Rows are points. A path goes straight from each point to the next, and from the last back to the first. The post is the endless flat space through its rows: a point in 2 columns, a line in 3, a plane in 4, and so on, so that a path can go around it. Count how often the path circles the post. Going back the other way cancels.
In the rows, 128 means zero.

Post (1 x 2)
[[125 143]]
Path (16 x 2)
[[179 126]
 [147 162]
 [131 175]
 [141 151]
 [166  98]
 [114 105]
 [ 71 112]
 [ 92 174]
 [127 182]
 [175 172]
 [164 126]
 [136  88]
 [ 93 107]
 [ 80 138]
 [ 89  95]
 [131 105]]
Times around: 1

Post (8 x 9)
[[144 123 103  68 103  80 131 104 146]
 [131 132 103 131 116 129 117 164 166]
 [107  84 108 143 162 110 146 115  64]
 [152 125 172 127 122 102 188 173 122]
 [169 145 194 108 102 147  91 167 157]
 [160 144 122 101 184 155  99  91 140]
 [126  92 131 156  70 119 228  97  97]
 [126 177 170 177 149  86 125 120 141]]
Path (6 x 9)
[[ 93 154 145  91 123  62 164 174 118]
 [148 173 126 103 134 127 150 134 120]
 [ 76 134 166 129 128  92 136 104 121]
 [150 105 177 125 191 116 148 116 132]
 [192  80 152 127 140 116 171 146 123]
 [108 101 150 115 151  54 178  78 130]]
Times around: 0
